Each row of a before or after table is a point. The points were changed in one or more steps. Then noise was added and the rows were shuffled. The steps act on columns, c1 being the first. Write out the steps. A step turns or swaps two columns, mirrors them in a line or flattens them onto one, adds a multiple of one to another, or multiplies or shifts one. Angles are multiples of 10 degrees, from the lower column toward the higher: turns from -170 to 170, lines from 10 to 170 but not 90. Use the fewest steps. Two steps may share a column if one is a turn and the other turns, adds or multiplies; they go together, in the order done. Otherwise the lowest column goes first.

Before (8 x 2)
[[ 8.0  2.5]
 [-1.1  0.4]
 [ 5.4  2.6]
 [-3.3 -7.8]
 [-0.1 -1.0]
 [-6.0 -2.9]
 [ 3.1 -2.0]
 [ 2.1  4.7]]
After (8 x 2)
[[-3.9  7.6]
 [-1.7 -5.4]
 [-0.6  0.9]
 [-3.2 -0.9]
 [ 1.8  6.3]
 [-3.2 -7.7]
 [ 1.0  0.8]
 [ 2.5 -4.6]]
Steps: turn c1 and c2 by -130 degrees

Before (13 x 4)
[[ 5.8  7.2  4.1  0.7]
 [-1.1 -2.4  5.2 -5.2]
 [ 2.9  7.6  6.6  5.8]
 [-0.2 -1.2  2.3 -8.2]
 [ 2.7 -3.1  5.2 -2.6]
 [-2.6  2.1 -4.1  1.5]
 [ 2.8  8.8  5.8  5.2]
 [ 0.5 -2.0 -2.0 -1.6]
 [ 5.1  7.8  5.5  3.5]
 [-0.9 -4.5 -1.0 -1.9]
 [-1.2  7.3  9.5  7.0]
 [ 0.3  4.4 -2.0 -2.3]
 [-0.3 -0.4 -2.7  0.1]]
After (13 x 4)
[[-7.0  4.6 -1.2  4.0]
 [-6.7  6.4 -3.9  5.4]
 [-4.8  7.6 -5.1  5.5]
 [-0.7 -5.2 -1.2 -4.8]
 [-5.1  7.5 -4.6  5.8]
 [ 3.6  1.8  4.0  2.3]
 [-1.5  7.5 -9.3  5.9]
 [-3.7 -3.5 -4.5 -2.7]
 [ 2.5 -0.3  2.7 -0.4]
 [ 0.9 -3.0  0.4 -2.3]
 [ 0.4  2.0  2.1  0.6]
 [-0.5 -4.8 -4.5 -2.7]
 [-1.0 -2.3  1.5 -1.0]]
Steps: turn c1 and c3 by 160 degrees; flatten c2 and c4 onto the line at 40 degrees

Before (12 x 6)
[[ 3.7 -0.5  5.6  7.9  7.7  3.6]
 [ 4.0 -3.6  1.0  2.3 -0.7 -4.2]
 [ 5.2  5.0 -3.0  2.7 -3.6 -0.7]
 [ 3.4  6.4 -6.0  2.2 -5.9 -2.5]
 [-3.4  0.1  1.5  5.4  9.2  3.8]
 [ 2.4 -5.2  9.2 -1.9  6.2  3.0]
 [ 4.2  2.9 -6.8  1.6 -2.8 -6.1]
 [-2.1  6.4 -1.8  7.0  1.3  0.1]
 [ 5.1  9.1 -0.1 -0.5  0.1 -5.3]
 [ 7.9 -0.8  0.8 -0.7 -0.7 -6.7]
 [10.8  2.8 -5.1 -3.9 -0.8 -4.1]
 [ 7.1  0.4  1.1 -0.7  2.4 -5.2]]
After (12 x 6)
[[-1.6 -3.0 -5.4  7.5  1.1  0.7]
 [ 5.2 -4.0  4.5  7.7  4.8  7.5]
 [11.1  2.2 -5.6 -3.5  1.5 -3.9]
 [ 6.2  4.9 -5.9  4.8  3.0 -4.6]
 [ 4.4 -2.8 -7.0 -0.5  0.8 -6.8]
 [ 2.4 -1.0 -8.7  2.2 -3.8 -5.1]
 [ 4.4 -1.1 -5.3  3.3 -2.8 -2.1]
 [ 8.7  0.7  1.2 -0.6  2.9 -6.1]
 [ 3.5  2.6 10.4  0.1  3.9  5.8]
 [ 8.5  1.2  0.4  0.1  4.7 -3.2]
 [-1.3 -3.7  0.9  4.3  5.9  8.0]
 [ 4.3 -3.4  3.0 -0.1  1.6 -4.0]]
Steps: turn c5 and c6 by 30 degrees; add 0.3 times c5 to c1; turn c2 and c3 by -40 degrees; turn c2 and c4 by 50 degrees

Before (9 x 9)
[[-1.3  8.0  2.2 -4.0  1.9 -0.8  0.9  0.5 -4.2]
 [-4.0  1.6  1.2 -3.4  0.1 -3.6 11.3 -5.0 -5.0]
 [ 3.1  0.4  3.0 -3.5  5.6  2.3  6.4  0.7 -9.1]
 [ 5.5  0.5  6.4 -1.0  3.0 -0.3  2.4  8.1  2.8]
 [ 0.4  6.7 -6.2 -6.9 -3.3  4.2 11.8 -4.6  0.0]
 [ 6.9 -4.2  4.3  4.3 -1.4  5.9  3.3  5.3 -3.2]
 [-4.6  1.3  0.2  0.4  6.5 -2.3  4.0  4.3  4.0]
 [-3.5 -5.4  5.5 -2.5  0.5  0.6  2.7  7.8 -0.8]
 [ 3.9 -5.9 -4.8 -6.4 -0.6 -4.2  0.8 -1.2  4.3]]
After (9 x 9)
[[ 2.2  0.7  2.6  0.5  8.0  6.7  3.1  2.9  6.4]
 [ 4.2  7.3  2.1 -1.4 -1.7 -5.6  0.8 -0.3  2.9]
 [ 1.1  4.1 -5.5  8.4 -4.7 -4.3 11.6 -3.9  0.2]
 [-3.8 -3.2 -3.9 -3.3  5.9  5.6  2.5 -1.3  6.5]
 [-3.2  1.4  0.7  6.7  0.5  1.2  1.5  2.6 -1.6]
 [-9.2  3.8 -1.7  1.1  0.2  4.4  6.6  5.2  3.2]
 [-5.3  3.1  5.0  2.8 -4.6 -0.3 11.6  0.8 -4.5]
 [ 4.5 -0.8  2.3  1.5  3.9 -1.0  4.4  7.1 -3.9]
 [-0.1  4.0  1.8 -2.9  7.1  5.6  2.5  0.5 -3.4]]
Steps: swap c1 and c9; multiply c2 by 0.7; turn c2 and c4 by 110 degrees; turn c3 and c6 by 70 degrees; swap c5 and c8

Before (11 x 11)
[[-4.3 -0.1  4.1  0.9  6.6 -0.2  0.8  2.3 10.1  0.6  1.0]
 [-0.3  3.5 -6.0 -3.0 -4.6  1.7 -2.1  5.7  5.1 -2.3  9.2]
 [ 5.7  0.8 -3.4 -7.5 -1.0  2.3 -6.7  4.5  5.6 -4.0  5.1]
 [-3.5 -2.1 -4.1  2.0  6.4 -0.8  5.2  3.0  6.4 -1.0 -5.3]
 [ 5.5  1.5 -3.5  5.3 -6.3 -5.8  1.1  2.3  8.1  3.5  4.7]
 [-6.7 -6.8  4.4  0.2  1.1  6.4 -2.7  2.6  8.5  1.5 -2.7]
 [-6.1 -4.7 -3.7  0.3  4.2 -5.2  0.2  5.5 11.6 -2.6 -2.5]
 [-4.7 -2.9 -1.1  6.6  5.1 -7.0  2.6 -1.6  4.7 -5.7 -1.5]
 [ 2.6 -0.2 -6.4 -3.5 -3.6 -3.5 -1.3 -0.7  5.4  4.4  8.7]
 [ 0.4 -0.7 -4.7 -6.1  5.8 -2.8 -6.0 12.4 -3.4 -5.1  5.0]
 [ 2.5  4.3 -9.4  1.1 -2.1 -1.6 -7.2  2.4  6.8  2.8  5.8]]
After (11 x 11)
[[  3.7  -1.8   5.6   2.8   6.2  -0.5   3.5   2.2  14.3  -2.4   9.0]
 [ -0.6  -0.8   4.7  -3.9  -5.6  -1.5  -4.0   3.6   1.1  -4.8  15.7]
 [ -6.2  -5.4   0.6   1.1  -5.5  -0.2  -7.4   1.8   4.7  -5.9  14.1]
 [  0.5  -7.4   2.6   3.5   0.5   2.8  -6.6   8.3  -9.5 -10.3  -3.5]
 [ -3.0   7.1   3.9  -4.5  -1.7   7.6  -0.3   3.5   9.2   1.9  18.4]
 [ -1.8   0.6   6.4  -5.1  -1.0   2.7 -10.0   3.5   6.2   1.4  16.5]
 [  6.6   3.2   2.0   2.1   7.9   5.1   1.8  -3.7   8.8  -4.0   8.2]
 [  3.9   1.3  -5.0   6.8   1.0  -8.3  -0.7   3.0  15.9  -0.4  14.5]
 [  7.6  -1.2   3.3   4.9   3.6   2.9  -1.5   3.2  20.5  -5.2  20.6]
 [ -1.4   0.0   5.7   0.3  -5.2   4.2  -3.4   1.5   2.0   4.3  15.8]
 [  4.2  -3.4  -3.4   1.0   5.4  -1.1   1.9   2.2  15.3  -0.4  20.1]]
Steps: turn c1 and c6 by 160 degrees; turn c4 and c5 by 40 degrees; turn c2 and c4 by -110 degrees; mirror c3 and c7 in the line at 80 degrees; turn c8 and c10 by -30 degrees; multiply c9 by 2.5; turn c9 and c11 by 50 degrees
